Every row gives one point. The window is the flat piece filled in between its corners: a triangle in 3 columns, a solid with four corners in 4, and so on. A path goes straight from each point to the next, and from the last back to the first. List the points from which the path goes on through the window.

Window (3 x 3):
-0.03 -0.14 -0.30

-0.17 0.36 -0.26

0.44 -0.11 0.15
Path:
(1): 0.57 0.02 -0.13
(2): 0.38 -0.30 0.28
(3): -0.13 -0.08 -0.03
(4): 0.11 -0.06 -0.64
(5): 0.19 0.29 -0.38
(6): -0.06 0.03 0.18
(7): -0.12 -0.41 0.09
(8): 0.14 -0.13 -0.30
Through the window after points: 3, 5

Window (6 x 6):
0.03 0.05 0.34 0.24 -0.22 0.25

0.29 -0.03 0.10 0.22 -0.20 0.02

0.01 0.11 -0.10 -0.17 0.07 0.29

-0.31 -0.49 -0.16 0.36 0.37 -0.38

0.08 0.23 0.35 -0.02 0.09 0.07

-0.32 -0.09 -0.53 -0.58 -0.21 -0.14
Path:
(1): -0.08 -0.24 0.03 -0.44 -0.01 0.22
(2): -0.16 -0.34 -0.37 -0.57 0.01 0.09
(3): -0.29 0.06 -0.41 -0.39 -0.25 -0.20
(4): -0.29 -0.15 -0.10 0.27 0.26 -0.25
(5): -0.05 -0.60 -0.12 0.15 0.19 -0.13
(6): -0.20 -0.40 -0.29 -0.37 -0.15 0.04
(7): -0.18 0.53 -0.31 -0.28 -0.08 -0.20
(8): -0.12 0.18 -0.44 -0.11 -0.15 -0.10
Through the window after points: 2, 4, 6, 8

Window (8 x 8):
0.33 -0.42 -0.25 0.20 0.49 0.08 0.05 0.31

0.25 -0.13 0.16 0.11 0.14 -0.35 -0.16 0.57

0.46 -0.42 -0.25 0.06 -0.49 0.15 0.28 0.41

0.14 -0.42 0.12 -0.40 -0.24 0.04 -0.64 -0.27

-0.01 0.18 0.17 0.46 -0.20 -0.06 0.37 0.00

-0.12 0.16 -0.30 0.08 -0.06 0.10 0.15 -0.12

-0.32 -0.25 0.07 0.12 0.13 -0.22 -0.46 -0.09

-0.27 -0.20 0.15 -0.49 -0.25 -0.04 0.29 -0.01
Path:
(1): 0.15 -0.22 0.05 0.00 0.03 -0.24 0.28 -0.01
(2): 0.08 -0.25 -0.18 0.20 -0.38 0.23 -0.33 0.49
(3): -0.36 -0.07 -0.11 -0.28 -0.22 0.33 0.03 0.28
(4): 0.04 -0.36 0.21 -0.16 -0.02 -0.39 0.08 -0.19
(5): -0.08 -0.34 0.12 -0.02 0.32 -0.63 -0.17 -0.21
(6): -0.10 -0.21 -0.04 0.14 -0.05 0.07 -0.27 0.18
(7): 0.07 -0.17 -0.04 0.07 0.02 0.18 0.06 0.23
(8): -0.07 -0.12 -0.25 0.07 -0.43 -0.52 0.28 -0.08
(9): 0.29 -0.40 -0.35 -0.08 0.26 -0.58 -0.01 0.46
(10): -0.05 -0.08 0.61 0.03 -0.43 0.50 -0.11 -0.01
(11): 0.02 -0.11 0.23 0.02 0.10 0.22 -0.18 0.39
(12): 0.18 -0.33 -0.08 0.04 -0.12 -0.36 0.18 0.05
(13): 0.17 -0.39 0.00 -0.24 0.11 -0.54 -0.15 -0.06
(14): -0.15 -0.08 0.20 0.20 -0.17 0.35 -0.09 0.41
(15): -0.19 -0.27 0.23 0.11 0.00 0.25 -0.43 0.02
(16): 0.64 -0.34 -0.43 -0.41 -0.34 -0.27 0.38 0.08
Through the window after points: 1, 3, 5, 15

Window:
-0.09 0.36 0.20 -0.26 0.08 0.18 -0.04 0.19 -0.10

-0.26 -0.23 -0.06 0.04 -0.14 -0.35 0.17 0.18 0.03

0.05 0.07 -0.36 0.01 -0.27 0.16 -0.10 0.18 0.56

-0.53 -0.01 -0.02 0.92 -0.73 -0.14 -0.34 0.02 0.48

0.31 -0.39 0.43 0.14 0.02 0.32 0.04 0.03 -0.16

-0.86 -0.53 0.23 0.58 0.26 0.13 -0.17 -0.03 -0.07

-0.41 -0.22 -0.12 -0.25 -0.51 0.12 -0.18 0.09 0.04

0.57 0.21 0.12 -0.45 0.05 -0.06 0.05 -0.53 -0.21

-0.16 0.05 0.30 0.38 0.29 -0.19 -0.77 0.14 0.01
Path:
(1): -0.32 -0.16 0.15 0.15 -0.15 -0.03 -0.21 0.17 0.40
(2): -0.01 0.10 0.43 -0.52 0.12 -0.27 -0.12 -0.27 0.20
(3): 0.22 -0.04 -0.06 0.12 -0.01 0.16 0.00 -0.28 -0.29
(4): -0.01 0.03 -0.28 0.11 -0.19 0.12 -0.08 -0.10 -0.13
(5): -0.32 -0.33 0.16 0.16 -0.15 -0.05 -0.17 -0.02 0.19
(6): -0.14 0.01 0.33 -0.05 -0.18 -0.08 0.08 0.01 0.14
(7): 0.15 -0.08 -0.16 0.21 -0.11 0.09 -0.26 0.15 0.01
(8): -0.40 -0.16 -0.10 0.40 0.00 0.15 -0.06 -0.04 -0.10
Through the window after points: 2, 8

Window, 11 rows:
-0.11 0.13 -0.39 -0.39 0.08 -0.09 0.49 0.04 0.31 0.04 -0.04

0.02 -0.07 -0.52 0.31 -0.15 -0.11 0.00 -0.26 -0.15 0.18 -0.35

-0.45 0.08 -0.10 -0.03 -0.41 -0.26 -0.17 -0.11 0.18 0.37 0.24

-0.32 0.05 -0.11 0.48 -0.18 0.28 -0.28 0.03 0.27 0.15 -0.35

0.08 -0.36 -0.18 -0.50 -0.05 0.23 -0.28 0.21 0.51 -0.24 -0.25

-0.11 0.31 -0.64 -0.02 -0.02 -0.50 -0.26 0.41 -0.20 0.15 0.38

0.18 0.08 0.27 -0.32 -0.15 0.12 0.23 0.28 0.24 -0.13 -0.35

-0.29 -0.10 0.25 -0.33 -0.24 -0.01 0.53 -0.11 -0.42 -0.28 0.60

-0.25 0.29 -0.31 0.14 -0.16 -0.59 0.34 -0.17 0.12 -0.30 -0.01

0.33 -0.08 0.03 0.10 0.01 -0.05 -0.28 0.35 0.26 0.08 0.32

0.37 0.17 0.32 -0.08 -0.24 0.35 -0.02 -0.47 -0.20 -0.44 0.37
Path:
(1): 0.05 -0.05 -0.29 0.07 -0.25 -0.03 0.12 0.05 0.04 0.03 0.06
(2): -0.12 0.13 -0.02 0.19 0.14 -0.21 -0.44 -0.34 0.05 0.20 -0.38
(3): -0.07 0.16 0.26 0.05 0.44 -0.05 -0.05 -0.26 -0.12 0.28 0.20
(4): 0.06 -0.10 -0.21 -0.15 -0.47 0.10 0.00 0.25 0.11 -0.24 0.19
(5): 0.04 0.12 -0.28 -0.11 -0.41 -0.11 0.21 0.14 -0.15 -0.08 0.15
(6): -0.18 0.04 -0.06 -0.15 0.63 0.00 -0.15 -0.25 0.63 0.22 -0.30
(7): -0.11 0.13 0.09 -0.13 -0.06 0.13 -0.01 -0.29 -0.11 0.00 0.05
(8): 0.12 -0.10 -0.15 0.25 -0.50 -0.03 0.08 0.25 0.13 -0.38 0.42
(9): 0.04 0.10 -0.11 0.03 -0.33 0.03 -0.08 0.10 0.10 -0.13 0.15
(10): -0.15 -0.06 -0.41 0.10 0.25 -0.35 -0.24 0.06 -0.15 0.25 -0.07
(11): 0.18 -0.09 0.12 0.02 0.18 -0.63 -0.02 -0.32 -0.23 -0.34 -0.10
(12): -0.43 0.15 -0.71 0.01 -0.59 0.65 0.08 0.32 0.56 0.43 -0.13
(13): 0.07 -0.13 -0.59 -0.08 -0.31 0.12 0.47 0.23 0.18 0.19 -0.17
(14): -0.05 0.32 0.74 -0.32 0.17 -0.10 -0.21 -0.01 0.20 -0.35 -0.03
(15): -0.33 0.35 0.08 -0.45 0.24 -0.08 0.30 -0.10 -0.06 0.18 0.15
(16): 0.02 -0.29 -0.38 0.32 -0.71 -0.15 -0.04 0.08 0.20 -0.37 -0.03
Through the window after points: 1, 5, 7, 11, 13
